Every row gives one point. The ring and each string are closed loops that go straight from each point to the next, and from the last back to the first. Before rounding, they use only three directions, however many columns there are. How many times does the string pass through the ring? Passing back the other way cancels.
In the rows, zero is written as 128.

Ring (9 x 4):
[[100  98  66 187]
 [120  91 108 194]
 [128 101 155 166]
 [127 111 173 130]
 [112 126 162  88]
 [ 81 150 126  63]
 [ 60 164  91  66]
 [ 56 154  57 104]
 [ 75 123  48 153]]
String (32 x 4):
[[146  93 190 158]
 [145  77 154 152]
 [115 110 137 130]
 [ 98 133 135 116]
 [ 98 154 180  84]
 [ 92 147 150  94]
 [ 88 148 138  97]
 [ 78 167 149  71]
 [ 85 158 151  43]
 [ 85 148 134  34]
 [ 94 125 108  85]
 [ 78 140  95  57]
 [ 90 120  85  93]
 [ 83 133  92 103]
 [ 64 164 103  96]
 [ 34 192  76  73]
 [ 23 191  38  79]
 [ 39 181  65  99]
 [ 79 141  96 122]
 [ 90 121  88 136]
 [ 70 145  79 135]
 [ 72 130  52 166]
 [ 95  89  31 211]
 [ 87 120  76 176]
 [ 83 140 103 147]
 [102 108  94 198]
 [129  74 100 232]
 [140  65 113 217]
 [133  76 117 184]
 [155  61 147 211]
 [135 103 177 181]
 [129 121 196 160]]
Times through: 2
String (30 x 4):
[[112 102 110 153]
 [137  73 122 189]
 [151  67 150 200]
 [136  75 124 165]
 [142  72 137 164]
 [158  74 184 160]
 [145 105 211 132]
 [144  91 181 132]
 [133  93 155 131]
 [110 114 129 127]
 [110 117 137 124]
 [125  95 134 135]
 [135  87 147 139]
 [107 116 127 131]
 [ 99 148 170 120]
 [125 127 199 148]
 [145  88 177 182]
 [141  75 137 184]
 [123  87 111 162]
 [ 97 125 114 135]
 [129  74  99 189]
 [137  56  84 216]
 [123  76  88 182]
 [ 97 120 104 144]
 [ 89 124  89 177]
 [ 98 105  76 204]
 [ 96 113  87 187]
 [124  68  73 232]
 [135  58  85 218]
 [133  66  97 190]]
Times through: 2

Ring (8 x 9):
[[ 93 155 181 164  86 149 117 139  65]
 [ 70 175 138 196 137 109 157 152  78]
 [101 166  86 167 183  72 151 156 115]
 [140 151  77 125 184  72 118 149 128]
 [181 102  96  74 150 100  84 146 167]
 [162  55 144  86  92 144 103 159 206]
 [139  62 178 107  63 167 109 156 181]
 [120 104 195 129  57 172 102 144 116]]
String (29 x 9):
[[113  56 226 130  16 203 117 157 165]
 [118  36 222 124  15 203 124 163 195]
 [116  41 185 130  52 174 142 171 215]
 [128  94 148 125 101 137 122 157 162]
 [156  98 148  95  99 139  88 144 145]
 [140  92 136 114 112 129 115 156 168]
 [153  66 119  99 121 121 122 165 213]
 [188  70  91  65 147 102  93 156 213]
 [224 116  70  30 175  82  41 131 149]
 [198 139  73  60 180  78  58 131 124]
 [168 139  59  95 196  63 100 147 147]
 [131 128  81 133 176  78 137 160 161]
 [128 130 101 134 157  93 130 155 145]
 [141 139 115 118 143 105 102 143 116]
 [177 171  73  86 189  70  68 128  88]
 [177 156  56  87 203  59  83 137 120]
 [168 126  60  94 192  66 106 151 165]
 [144 108 101 114 150  99 121 157 169]
 [147 111 118 110 133 112 108 150 152]
 [146 101 124 109 125 118 110 153 162]
 [144  82 130 110 115 126 119 159 186]
 [157 114 142  95 109 132  82 139 126]
 [166  67 165  80  74 159  82 147 172]
 [148  38 193  94  41 184 102 158 200]
 [118  29 211 124  23 197 132 169 213]
 [113  82 174 139  74 157 132 160 166]
 [130 118 151 125 103 136 107 146 125]
 [143 120 176 107  78 157  79 134  99]
 [138  99 212 106  38 188  75 134 104]]
Times through: 3

Ring (9 x 12):
[[147 142  87 115 158 179  81 131 122 108 104 140]
 [124 133  90  94 161 166  70 145 108  92 112 121]
 [ 79 104 117  88 146 121  86 146  95  84 141  94]
 [ 63  86 143 116 124  89 123 124 102 101 164  95]
 [ 72  83 164 160 106  72 155  99 117 131 177 110]
 [107  99 169 202 101  77 167  83 135 162 172 136]
 [140 119 157 217 108 101 160  80 146 176 155 155]
 [168 139 130 206 124 141 142  84 151 170 130 170]
 [173 147 106 174 140 171 119  97 146 149 112 169]]
String (23 x 12):
[[162 147 121 172 144 137  91 127 129 148 123 146]
 [193 163  98 175 152 178  93 114 143 153 101 170]
 [179 150  77 148 146 217 127  83 154 132  91 183]
 [133 125 105 137 138 163 122 102 132 121 121 146]
 [123 122 115 135 139 142 110 117 122 119 130 132]
 [104 117  85  77 154 177  94 127 111  78 114 120]
 [ 78 112  89  42 167 149  49 172  82  53 122  83]
 [ 75  91 114  98 128 140 137 103 114  89 142 115]
 [110 117 129 135 138 114  98 133 111 119 142 115]
 [ 66 101 134  89 147  85  66 170  80  84 155  73]
 [ 99 116 133 123 144  98  77 154  98 110 147  98]
 [ 80  92 126 118 123 126 141 101 117 103 149 118]
 [ 55  83 116  78 132 128 124 119 101  73 148  97]
 [ 76 116 102  48 171 121  26 195  71  58 130  68]
 [115 137 102  82 174 131  22 190  84  85 120  91]
 [129 144  69  62 180 187  35 169  98  71  95 113]
 [144 137  72 102 156 206 101 111 130  98  96 151]
 [188 168  71 129 170 207  64 133 132 121  83 161]
 [175 156 103 159 154 163  80 129 131 141 108 153]
 [145 132 119 164 135 144 119 106 134 140 128 149]
 [168 135 112 192 122 175 163  62 162 160 119 184]
 [164 130 115 196 117 174 175  53 165 162 122 187]
 [128 117 124 162 124 141 145  88 137 137 136 148]]
Times through: 0
String (25 x 12):
[[ 73  78 155 160  99  96 185  71 130 130 171 126]
 [ 76  77 163 177  92  88 197  62 135 141 177 131]
 [ 81  79 200 222  83  33 190  76 132 173 200 123]
 [118 112 171 203 112  66 134 110 125 165 169 127]
 [120 112 144 177 117 110 144  94 133 147 151 139]
 [127 107 151 207 101 114 186  59 152 167 156 160]
 [162 125 160 249  99 110 185  55 164 198 153 179]
 [182 149 147 231 126 113 121 103 147 190 137 165]
 [154 141 133 178 139 118  94 129 126 152 133 139]
 [140 124 123 172 125 145 144  86 142 145 132 156]
 [194 151  98 196 131 198 152  63 168 165 103 198]
 [206 170  86 173 155 201  96 106 151 152  90 183]
 [195 166  71 147 159 219  95 105 148 133  82 180]
 [162 143  72 125 150 218 121  90 145 115  92 171]
 [131 123  90 123 138 188 134  89 137 110 112 154]
 [145 149  62  74 177 205  49 153 110  81  87 130]
 [133 147  85  79 179 160  23 183  93  84 104 106]
 [121 126 119 129 146 127  86 139 111 116 132 119]
 [ 97 106 111 111 134 147 125 108 119 100 134 124]
 [ 67  94 105  69 142 142 106 129  99  69 137  98]
 [ 59 101 120  62 157  99  50 182  72  66 147  65]
 [ 85 110 134 109 146  91  70 163  90  99 151  87]
 [ 98 105 133 138 127 115 127 111 118 118 148 120]
 [ 33  59 155 121 100  82 177  86 111 100 181  98]
 [ 32  58 175 142  96  51 172  95 107 115 195  91]]
Times through: 4
